Each row of a before or after table is a point. The points were changed in one or more steps. Then noise was added and the rows were shuffled. The steps act on columns, c1 being the first. What was done? A step turns or swaps two columns, mirrors them in a line or flattens them onto one, adds a multiple of one to another, or multiplies or shifts one. Angles are multiples of 10 degrees, from the lower column toward the higher: turns from -170 to 170, lines from 10 to 170 but not 90. Use the fewest steps. Two steps may share a column if one is a turn and the other turns, adds or multiplies; they go together, in the order done. Otherwise the lowest column goes first.

Before, 11 rows:
[[-30   0]
 [ 27  31]
 [ 36  50]
 [-14  60]
 [ 31  20]
 [ 20  32]
 [-10 -29]
 [-53  45]
 [ 22  40]
 [  7  12]
 [ -8 -15]]
After, 11 rows:
[[  5   1]
 [  6  -1]
 [-38  23]
 [  2  -3]
 [  3   5]
 [ -1   0]
 [  4  -2]
 [-61  37]
 [ 19  -9]
 [  3  -2]
 [-21  16]]
Steps: flatten c1 and c2 onto the line at 150 degrees

Before:
[[-42  19  -8   2 -15   7 -25 -20]
 [-24  26  19 -34 -11 -10   2 -51]
 [  9  -8 -33  15 -18 -13  15   7]
 [-11 -26  -1  -2 -25 -11  12   1]
 [ 18  -8   7 -35  -3 -25 -13   6]
 [ 21   3  31  25  41   6 -13 -25]
 [ 17  -1  -2  -7 -60   6  47  23]
 [-37  34  19   8 -14 -13  13 -16]
 [ 37 -10  16 -30  40   4  30  11]]
After (9 x 8):
[[-25  31  20 -34  -9 -12  44 -23]
 [ 40 -10  21 -31  58   5   6  35]
 [ 21  -8   9 -37 -10 -26 -10 -10]
 [-33  38  18   7 -10 -10  24   4]
 [-14 -29  -1   0 -16 -10   6  10]
 [-44  16  -9   1 -27   6   7 -32]
 [ 21   0  32  26  36   7  17 -26]
 [ 11 -10 -36  15 -11  -9   2  16]
 [ 16  -3   1  -6 -32   8   0  47]]
Steps: add 0.5 times c7 to c5; turn c7 and c8 by 60 degrees

Before, 12 rows:
[[ -9  -5   3   5   9 -11   8 -14  -1   6   9  -4]
 [-11 -37   4   5  11  -4   7  -5  -6  28  -2  10]
 [-13 -16  12   9  11 -24   8   0 -22 -12   8  14]
 [ -4   3   0   2  -1 -19  -2  20   4  41  12  13]
 [ -7  -8   5   6  10   5   7   0   5  -9   2   2]
 [ 30 -14   4   4 -16   0   9   5   2  -6  13   6]
 [-10  -1  12  12   7  -9 -19  -7   3  -4  -2  10]
 [  1   0  12 -18   8   0 -30  -4   0 -12   5  14]
 [ -1   4  12  -5  11  -7   4 -12  -3 -13 -10  10]
 [ -9  -5   8  -7 -18   2   0  -3  -1  -1  -3   9]
 [-11 -14 -12   2   3   0 -21 -10   0 -12 -10  12]
 [ -6  -1   1   6  -1   7  -8  -8  -8  -1   2  18]]
After, 12 rows:
[[  2  -2   9  -5  11   0  24   0 -19 -21  -5   5]
 [-12 -38   4 -36  15  -1  -2  -2   9  18  -5   7]
 [ -8  -5   2  -3  26   0  -5 -16   5   9   5  -6]
 [-10 -13  -8  21  16  -1  16 -12 -14  -7 -10  11]
 [-14 -16   8  30   9   0   8   8  23   0  -4   5]
 [ -2   2   0 -60 -26   0  -1  30  -5  29  -2   4]
 [ 29 -15   4  13 -18  -1  -7  -4   5  -2   2  -4]
 [  0   1   8  14  26   0  -2 -12   4 -12 -10  11]
 [ -6  -2   1  10   8   0  12 -14   2   4  -8   9]
 [ -8  -6   5  -7 -10   0   1 -16   1  -6  -6   6]
 [ -6  -8   4  23   6   1  -7   7   1  -1   0   0]
 [-10  -1   9  23  15   1  13  -6 -14   7  -7   7]]
Steps: multiply c3 by 0.7; turn c4 and c10 by 50 degrees; multiply c4 by 2; multiply c8 by 2; turn c5 and c8 by 40 degrees; multiply c6 by 0; turn c7 and c9 by 140 degrees; flatten c11 and c12 onto the line at 130 degrees

Before, 10 rows:
[[-14  -3  19  22   5  -1   7  -1   8   3   0  -2   1  -7   7  -3   1   8
   -6  -4   9  -6   5   7]
 [-10  -3  11   3   7   2 -12   2  -1  12  -9   8  23   2   1 -12  -1  -2
   -2  -1  -7  12  13  -1]
 [ 15  15   8  -7   7  -1   9 -13 -22   3  -4  -8   7 -13  16 -10 -13   5
    5   5  22  -1  -8  -3]
 [ -3  -6   8   9   4   5  -4  -5   3  -6  -1  11  -6 -12   0  -9 -11   9
   -1   0  -3  20   5   6]
 [  3   8 -10   0 -12  12 -15  -6  16  15  -8  21  -9  -3  -9   5   6  -3
   -4 -14  11   0   0 -15]
 [ -1   2   5  -1  -5  -4  -2   4   1  -1  -7  -4   5   7  -2 -23  -7   4
    0  -7  -7   2   0  -5]
 [  3   9 -10  -6 -21  11  -2  -1  -2  15   8   8  11 -10 -11  -1   5   6
   24 -13  10   5   1   5]
 [  1  -3  -2  -2  -2   1 -13  -8  -6 -17 -19   7  24 -17  -4   4  -2  12
    7  12  20   2  -2 -12]
 [  4  -1 -16 -19   8  -3  -1  -4  16  -4   0 -15  16  -6  -4  -4  15   2
   13   7   9  12   4  -1]
 [  6 -18 -10  -1  -7 -19   8   6   2  -6   6  14 -40   3  11  -4   3   2
   29 -17   7   5  11  -2]]
After, 10 rows:
[[ -5   0 -16 -14 -14  -4  -1  12 -11  -4   0 -15  16  -7  -7  -5  -3   1
   13   7  10   4  16  -1]
 [ -9  10  -9  -3   9  12 -15  11 -13  15  -8  22  -9  -3   0   4   0  -2
   -4 -15  11   9   5 -15]
 [ -5   1  -3   5   0   2 -13   4  10 -17 -19   7  23 -16   2   4   2  12
    7  12  19   2  -2 -11]
 [-12   7 -10  -3  12  11  -2  -2   1  14   8   8  11 -10   2   0  -1   5
   24 -13  10  18   6   5]
 [  1  -4   8   8 -16   5  -5   7   1  -6  -1  11  -6 -12   9  -9  -5   9
   -1   1  -3  13 -12   6]
 [ 10  19   8  -4  -4  -2  10  -5  22   3  -3  -8   7 -13 -59  -9   7   5
    5   5  21  -6 -13  -3]
 [ 11  -2  19  22   0  -1   7   5  -6   3   0  -2   0  -7  32  -3  -5   7
   -5  -4   9  -8   1   7]
 [  4  -4  11  11 -13   3 -13  -1   0  11  -9   8  23   2  27 -13 -13  -2
   -2  -1  -7   5   0  -1]
 [ -1   0   4   0   2  -4  -2  -3  -4  -1  -7  -3   4   6   5 -23   1   5
   -1  -7  -7   5  -7  -5]
 [  8 -19  -9 -13   2 -19   9   2  -2  -6   7  14 -40   3 -28  -4 -11   1
   29 -17   7   8   3  -2]]
Steps: turn c1 and c15 by -110 degrees; multiply c15 by 3; turn c2 and c8 by 20 degrees; turn c8 and c9 by -150 degrees; add 0.3 times c13 to c4; mirror c5 and c22 in the line at 110 degrees; turn c17 and c23 by 90 degrees
